Each row of a before or after table is a point. One or more steps were done to the points. Then noise was added and the rows were shuffled. The steps act on how far a point lies along the listed directions, d1 being the first. Name the steps. A step turns or swaps two directions, mirrors them in a line or flattens them onto one, adds a multiple of one to another, or multiplies one. Angles are multiples of 10 degrees, from the lower direction toward the higher: turns from -170 to 170, lines from 10 to 170 but not 90. Use the fewest steps. Two steps may share a direction if one is a turn and the other turns, adds or multiplies; they go together, in the order done. Otherwise the lowest direction goes first.

Directions:
(1): [-17.3   7.7  17.5]
(2): [ 6.3 24.6 -4.6]
Before:
[[-5.0  7.4  4.9]
 [ 3.3  4.4 -2.4]
 [-2.6 -4.5  1.6]
 [-1.1 -4.3 -2.5]
 [ 3.8  1.8 -3.5]
 [ 0.0  5.4  0.6]
 [-1.1 -4.5  2.9]
 [ 1.6  8.5 -2.0]
 [ 4.1  4.7 -3.9]
 [ 3.1 -2.6 -0.2]
 [-1.8  9.9  0.3]
 [ 3.9  7.2 -5.6]
 [-6.7 -0.4  7.0]]
After:
[[-0.8  1.1  3.9]
 [-4.2 -8.6  1.3]
 [ 0.8  5.3 -1.2]
 [-0.6 -8.7 -1.0]
 [ 1.1 -4.9 -1.4]
 [-2.9 -6.6  2.2]
 [ 6.9  3.0 -6.1]
 [-3.4  4.0  0.2]
 [ 5.7 -4.7 -7.1]
 [-0.9 -5.9  2.2]
 [-2.6 -3.3  2.8]
 [ 2.0  5.2  0.9]
 [ 2.1 -9.1 -4.9]]
Steps: turn d1 and d2 by 160 degrees

Directions:
(1): [ -8.7  12.1  19.7   9.6   4.3 -20.3 -22.5 -11.5]
(2): [ 24.7  -2.0 -14.8  14.6  12.0 -11.6 -13.0  16.8]
(3): [  0.6  -5.9  13.3  24.4 -10.5 -13.3  25.2   6.7]
Before:
[[  0.7  -0.4   0.9   2.7  -2.5   1.2   3.5   2.4]
 [ -3.3  -1.3  -2.4  -3.4   1.2   2.9  -2.5   1.6]
 [  2.0  -5.0  -3.0   0.9  -1.5   6.3   8.9   0.9]
 [ -3.1  -2.1   3.4  -3.4  -0.8   1.5   0.3  -4.8]
 [ -4.0  -0.8   2.0  -8.8  -4.1   7.8   4.6  -3.9]
 [ -5.1   1.0   4.4  -2.4  -3.8  -1.3   1.6  -3.2]
 [ -5.1   6.7   8.0   2.0  -1.8  -7.3  -4.6  -2.4]
 [ -9.5   7.0   8.0  -3.3   3.6   1.0 -15.8  -9.5]
 [ -2.9   3.9  -5.4  -5.0   2.5   2.7  -8.4  -4.9]]
After, 9 rows:
[[ -5.4   2.2   6.2  -1.1  -3.1  -3.8  -1.3  -4.0]
 [  3.2  -1.7  -2.1   2.9  -1.8   2.2   4.5   4.7]
 [ -4.8  -1.8  -2.6  -5.4  -0.1   5.2   0.1   0.9]
 [-20.1  15.2  23.5  -0.4   3.8  -9.4 -27.5 -20.4]
 [  7.2 -10.1 -11.9  -1.9  -2.5  13.4  17.1   6.9]
 [ -3.6  -3.3  -1.3 -11.9  -5.9  13.1  10.2  -2.6]
 [ -8.5  12.6  17.1   7.2   0.8 -17.6 -15.9  -7.2]
 [ -8.9   5.5  -0.3  -7.0   0.5   3.0  -7.9  -9.5]
 [ -4.2  -1.6   4.6  -3.4  -1.0   0.6  -0.4  -5.7]]
Steps: multiply d1 by 2.5; add 0.7 times d3 to d2

Directions:
(1): [ 22.2 -17.4  -0.1   7.8 -15.3 -32.0  -5.2   2.4  16.1   0.8  -3.1 -15.6]
(2): [ 16.9   2.4  -1.4 -14.1  23.0 -22.9  -7.7   1.3 -17.0   0.8  -9.6  25.9]
(3): [ 11.8  13.7 -21.5  -4.8   3.6  -2.4  10.4   9.6 -25.9  -4.7   7.2 -29.7]
Before, 9 rows:
[[  0.5  -4.0   2.1   2.6  -7.7  -5.6  -0.7   0.3   8.9   0.0   0.3  -3.9]
 [  7.2  -4.3  -2.4   2.3  -3.8 -13.2   0.1   2.5  -0.1  -0.5  -0.8 -11.5]
 [ -7.8  -2.0   4.6   1.4  -6.4   9.4   1.2  -1.5  11.0  -2.8  -1.6   3.0]
 [  6.6   2.6  -3.5  -1.0   4.7  -6.3  -2.3   2.9  -7.3   0.1  -3.0  -3.5]
 [  0.2 -11.4   7.4   3.1  -6.2  -4.3  -5.4   1.4  12.9  -1.6  -1.0   1.8]
 [  1.2  -1.2   3.3   0.9   0.7   3.3  -2.0  -0.3   1.1   0.3  -0.2   3.5]
 [  0.4  -6.6   4.6   3.2  -6.9   0.3   0.5  -6.2  14.2   1.5   1.1  -5.4]
 [  1.2   1.9  -5.5   0.1  -2.1   0.1   3.9   1.2  -1.1   2.2  -0.8  -5.1]
 [ -1.0   4.2   0.4  -1.3   2.9   1.2   1.0  -1.2  -6.4  -0.3  -1.2   6.2]]
After:
[[ -0.1   3.6  -5.7  -0.9  -0.1   2.2   4.1   0.8  -3.1   2.0  -0.7  -3.0]
 [ -8.8   1.1   4.4  -0.7   0.5  13.5   2.4  -7.1   6.6   1.0   2.2   2.3]
 [  2.5  -2.0   3.3   1.0   0.5   1.4  -2.3  -0.1   1.4   0.1  -0.6   3.4]
 [-10.2  -5.9   7.6   2.6  -4.8  10.5  -2.6   0.3  10.1  -2.0   1.6   3.0]
 [ -6.0   1.6   4.2  -4.4   3.4   7.4  -0.5  -1.5   3.1  -2.7  -4.3  13.6]
 [ -9.2   1.9   2.4   1.3  -4.5   8.1   1.9  -0.8   5.0  -0.4   2.3  -1.0]
 [  5.5  -0.5   0.3   0.5  -0.5  -8.0  -0.5  -0.6  -2.6  -0.3  -2.6   2.8]
 [ -6.2   0.8  -1.8   4.6  -6.8   5.9   4.5   1.3   0.4  -1.1   3.6 -15.3]
 [  4.8   0.2  -3.1   3.2  -2.8  -4.1  -1.1   2.8  -1.4   0.2  -1.0 -11.6]]
Steps: turn d1 and d2 by -90 degrees
